Each row of a before or after table is a point. The points were changed in one or more steps. Then noise was added and the rows were shuffled. The steps act on columns, c1 being the first. Write out the steps. A step turns or swaps two columns, mirrors them in a line or flattens them onto one, adds a multiple of one to another, or multiplies or shifts one. Angles are multiples of 10 degrees, from the lower column toward the higher: turns from -170 to 170, lines from 10 to 170 but not 90. Use the fewest steps. Two steps may share a column if one is a turn and the other turns, adds or multiplies; they go together, in the order done. Otherwise the lowest column goes first.
In the rows, zero is written as 128.

Before (8 x 3):
[[123 148 119]
 [142 157 157]
 [134 132 119]
 [131 136  90]
 [140 122 127]
 [144 128 107]
 [137 152 113]
 [132 125 102]]
After (8 x 3):
[[160 126 214]
 [129 123  49]
 [127 115 124]
 [144 140 103]
 [133 124 100]
 [153 127  84]
 [136 126  13]
 [134 115  64]]
Steps: turn c1 and c2 by -70 degrees; multiply c3 by 3

Before (14 x 8):
[[156 106 143 156 103  77 170 117]
 [131 122 127 113 108  79 104 122]
 [ 95 135 132 169 149 106  98 156]
 [139 176  99 133 184 131 122 100]
 [126 170 151 187 123 135 140  97]
 [119 107 137 189 170 112 110 149]
 [167 117 167 110 117 101 162 120]
 [167 183  91 130 101 102 105 147]
 [115 151  76 164 171 155 134 121]
 [115 156 138 182 154  84  81 171]
 [121 101 158 115 114 121  85 165]
 [131 123  77 189 150 156 165 100]
 [167 113  94 197 170 155 120  85]
 [140 101 153 144 107  84 161  85]]
After (14 x 8):
[[137 107 118 112 149  86 107  90]
 [125 126 144 168 108 101 111 137]
 [125 119 110 151 108  84 151 179]
 [ 96 105 104 152 113 131  98 105]
 [155 132 162  68 170 125 132 121]
 [131 136 114 119 154  60  96  75]
 [104 135 118 144 103  72 157 154]
 [168 167 152 113 184 126 124 138]
 [119 148 137  52 170 103 122 184]
 [132 194 169 129 102 108 112 103]
 [109 108 106  96 171  77 115 115]
 [103 150 102 171 116 120 151 151]
 [172 154  88  91 123  96 135 138]
 [137 126 154  50 151 110 154 154]]
Steps: turn c1 and c2 by 50 degrees; turn c1 and c8 by 150 degrees; turn c4 and c6 by -40 degrees; turn c3 and c4 by 160 degrees; multiply c7 by 0.7

Before (10 x 12):
[[115 129  90 117  76 165  97  69 179 187 170 154]
 [199 155 144 134 101 148 118  77 128 188 144  86]
 [151 104 165 174 105 139 106 113 126 148 175 142]
 [126 123 152 188  76 161  98 131 122 108 121 157]
 [105 113  79 196 162 130  82  84 140 127 100 184]
 [142 117 168 150 154  97 122  93 149 118 115  91]
 [183 126 137 121 110 135  57 114 131 111 142  95]
 [136 109 111 125 162 131  95 110 137 167 117  85]
 [112 102 148 121 165 145  86 109 173 108  76 183]
 [166 156 155 129 104  90 121 135 132 131  73 176]]
After (10 x 12):
[[132 117 151 189 130 162  97 131 125 109 125 139]
 [119 115 170 148 122  99 125  91 150 117 124 104]
 [137 101 166 172 131 140 110  99 111 146 143 133]
 [160 114 138 121 117 138  57  83 128 112 132  93]
 [105  96 148 121 150 145  92 124 186 109 113 190]
 [152 152 146 133 108 147 114  43 122 188 135  81]
 [162 154 157 131 139  93 118 110 154 133 107 160]
 [125 102 108 123 123 135 101 112 138 164 126 103]
 [ 80 123  91 119 129 164 102  93 162 185 152 134]
 [ 82 107  77 196 148 132  84 108 148 128 125 187]]
Steps: turn c1 and c8 by -40 degrees; turn c2 and c7 by -10 degrees; flatten c5 and c12 onto the line at 70 degrees; turn c9 and c11 by 20 degrees; multiply c11 by 0.4

Before (13 x 20):
[[138 141 160 148 146 175 142 165  91 126  78 135 128 144  95 109  91 144
  137 123]
 [140 114 124 108 123 184 117 125 112 136  81  89 150 152 136 141 132 149
  109 162]
 [159  97 115 109 132 125 117 172 163 162 145 121 147 115 119  86  86 111
   84 183]
 [205 116 151 191 159 114  97 129 113 139 135 162 190 132 111 132  84 114
  176 141]
 [ 91 113 119 107 114 174 105 123 127 123 105 120 118 164  80 106  82 166
  133 147]
 [133 105 106  92  87 122 140 156 105 143 134  93 120 149 103 128 130 122
  105 180]
 [179 109 176 174 182 133  86 150  95  97 179 149 189 101 128 133  91 102
  153 130]
 [171 143 126 101 128 115 120 145 128 141 131  82 114 134 149 149 134 184
  108 153]
 [168 101 163 153 180  84  73 151 112 103 121 154 199 140 113  97 113 106
  152 131]
 [115 133 114 111 126 132 135 140 120 144 102  82 161 128  98 153  96 150
  101 134]
 [149 158 127  79 150 149 131 117  91 139  94 113 129 116 122 132  97 137
  141 158]
 [138 141  96 111 130 142 139 140 137 136 111 114 124  89 135 156 167 153
  131 149]
 [111 125  76 109 115 111 139 136 116 138 110 103 111 141 174 151 119 152
   78 180]]
After (13 x 20):
[[115 148 113 111 109 132 135 155 121 140 102 121 161 128  52 152  95 148
  140 135]
 [135 118 106  90 101 123 140 151 105 135 134 131 121 149  65 127 129  96
  155 180]
 [139 143  94 110 109 141 139 126 139 127 111 123 125  89 145 156 167 154
  140 149]
 [149 159 126  78 137 148 130 115  91 139  94 119 129 116 111 132  97 151
  118 157]
 [172 155 126 102  81 114 121 146 128 141 131 118 114 134 182 148 134 185
  145 151]
 [158 105 115 110 145 126 118 171 164 158 145 138 147 116 105  86  86 113
  172 182]
 [137 137 160 148 129 174 143 118  91 134  78 125 128 145  47 110  91 153
  165 124]
 [205 106 151 192 163 115  98  80 111 147 134 136 190 134  86 132  84 134
  128 141]
 [112 133  76 109  98 112 139 178 117 122 111 125 111 141 244 152 119 142
  136 179]
 [180 106 177 175 190 133  85 103  95 110 177 137 188 102 127 135  91 137
  151 130]
 [168  95 164 154 186  82  73 102 111 114 120 141 199 141  92  97 114 140
  150 133]
 [141 128 125 108 107 184 116 146 111 135  81 128 149 152 148 141 132 146
  124 162]
 [ 90 116 119 107  85 175 105 123 125 122 106 130 118 164   9 105  83 157
  123 149]]
Steps: flatten c2 and c12 onto the line at 160 degrees; add 0.3 times c3 to c10; multiply c18 by 1.3; turn c5 and c18 by 40 degrees; turn c8 and c19 by 90 degrees; multiply c15 by 2.5
